Each wall is flat, endless, passes through zero and stands at right angles to its row. A trip goes straight from one point to another. List the walls that it crosses, first one first.

Walls:
(1): [-0.07,  0.23,  0.34]
(2): [ 0.22,  0.17, -0.45]
(3): [ 0.09, -0.03,  0.04]
(4): [-0.09,  0.16, -0.58]
Trips:
[-0.04, -0.64, -0.01] to [-0.18, -0.32, -0.28] => 4, 3, 2
[ 0.52,  0.48, -0.60] to [0.40, 0.27, 0.25] => 1, 4
[-0.22,  0.33,  0.07] to [-0.02, -0.10,  0.62] => 4, 3
[ 0.26,  0.10, -0.07] to [ 0.36, -0.01, -0.11] => none
[ 0.18, -0.68, -0.23] to [-0.58, -0.11,  0.04] => 2, 3, 1

Walls:
(1): [-0.18,  0.14, -0.15, -0.06,  0.54,  0.22,  0.27, -0.12, -0.13]
(2): [-0.17,  0.68, -0.45, -0.52,  0.11,  0.23, -0.22, -0.32, -0.34]
(3): [ 0.07, -0.14, -0.34,  0.09,  0.11,  0.11, -0.06, -0.35,  0.17]
Trips:
[-0.29, -0.11, -0.05,  0.78,  0.45, -0.16, -0.32,  0.04,  0.00] to [-0.14,  0.68,  0.00,  0.70,  0.04,  0.26, -0.11, -0.02, -0.18] => 2, 3
[ 0.23,  0.46, -0.30, -0.38,  0.17,  0.44, -0.22, -0.32,  0.22] to [ 0.67,  0.07, -0.40,  0.07,  0.32, -0.16,  0.01,  0.01, -0.45] => none
[-0.59, -0.04,  0.16, -0.28, -0.02,  0.23, -0.57, -0.22,  0.31] to [ 0.37,  0.25,  0.05, -0.26, -0.59, -0.55,  0.15,  0.30, -0.11] => 3, 2
[-0.12,  0.43,  0.02,  0.00, -0.43,  0.20,  0.37,  0.71, -0.10] to [ 0.32,  0.71, -0.52,  0.18,  0.28,  0.11,  0.33,  0.55,  0.26] => 1
[ 0.30,  0.28, -0.02, -0.29,  0.45, -0.75, -0.01, -0.32, -0.33] to [ 0.50, -0.41,  0.28, -0.47,  0.26,  0.39,  0.33, -0.23,  0.23] => 3, 2
[-0.13,  0.21,  0.29,  0.58, -0.24, -0.14,  0.19,  0.01, -0.18] to [-0.51, -0.23, -0.37,  0.22,  0.30, -0.19,  0.02, -0.05,  0.11] => 1, 3

Walls:
(1): [-0.04, -0.21, -0.49,  0.08, -0.13, -0.34, -0.19,  0.23, -0.17,  0.08,
  0.19,  0.02, -0.08,  0.23,  0.77,  0.32, -0.46,  0.35]
(2): [-0.54,  0.30,  0.18,  0.56,  0.17,  0.80, -0.63, -0.44,  0.11, -0.03,
  0.22,  0.22,  0.10,  0.44,  0.12, -0.39,  0.12,  0.30]
(3): [ 0.14,  0.20, -0.21,  0.08,  0.34, -0.06,  0.24,  0.26, -0.40, -0.10,
  0.78, -0.16,  0.56, -0.44, -0.03, -0.40,  0.43, -0.23]
(4): [-0.03,  0.05, -0.57, -0.14, -0.11,  0.37,  0.16,  0.00, -0.22,  0.06,
 -0.13,  0.20, -0.37,  0.07,  0.15, -0.01,  0.00,  0.06]
(5): [-0.31, -0.24, -0.02,  0.36,  0.13, -0.11,  0.13, -0.05, -0.16,  0.68,
 -0.27,  0.50,  0.24,  0.20, -0.12,  0.46,  0.11,  0.23]
(6): [-0.09, -0.39, -0.06,  0.08,  0.22,  0.42,  0.35,  0.17,  0.29, -0.10,
 -0.22,  0.07,  0.11,  0.27,  0.26,  0.01, -0.27, -0.29]
Trips:
[-0.58, -0.15,  0.13,  0.26, -0.69,  0.08, -0.07,  0.46,  0.03,  0.05,
  0.39,  0.19,  0.03, -0.36,  0.16, -0.01,  0.09,  0.09] to [ 0.36,  0.17, -0.34,  0.50,  0.03, -0.45, -0.17, -0.02,  0.47,  0.18,
  0.17, -0.41, -0.63, -0.03, -0.13,  0.70, -0.61,  0.66] => 3, 2
[ 0.42, -0.14,  0.04, -0.18, -0.27,  0.18, -0.25, -0.39,  0.25,  0.53,
  0.40, -0.39, -0.34,  0.18, -0.38, -0.28,  0.05,  0.03] to [-0.52,  0.10, -0.53, -0.05,  0.21,  0.07,  0.42,  0.58,  0.33,  0.20,
 -0.48,  0.36,  0.24,  0.18, -0.20,  0.14, -0.29,  0.23] => 4, 5, 6, 2, 1
[-0.32,  0.83, -0.53,  0.29, -0.48,  0.40,  0.08,  0.08,  0.15, -0.04,
  0.19,  0.25,  0.00,  0.24,  0.09,  0.02,  0.14, -0.56] to [ 0.91,  0.10,  0.43, -0.17,  0.13,  0.13,  0.57, -0.43,  0.13, -0.30,
  0.22, -0.61, -0.20, -0.01,  0.45,  0.41, -0.05, -0.31] => 2, 4
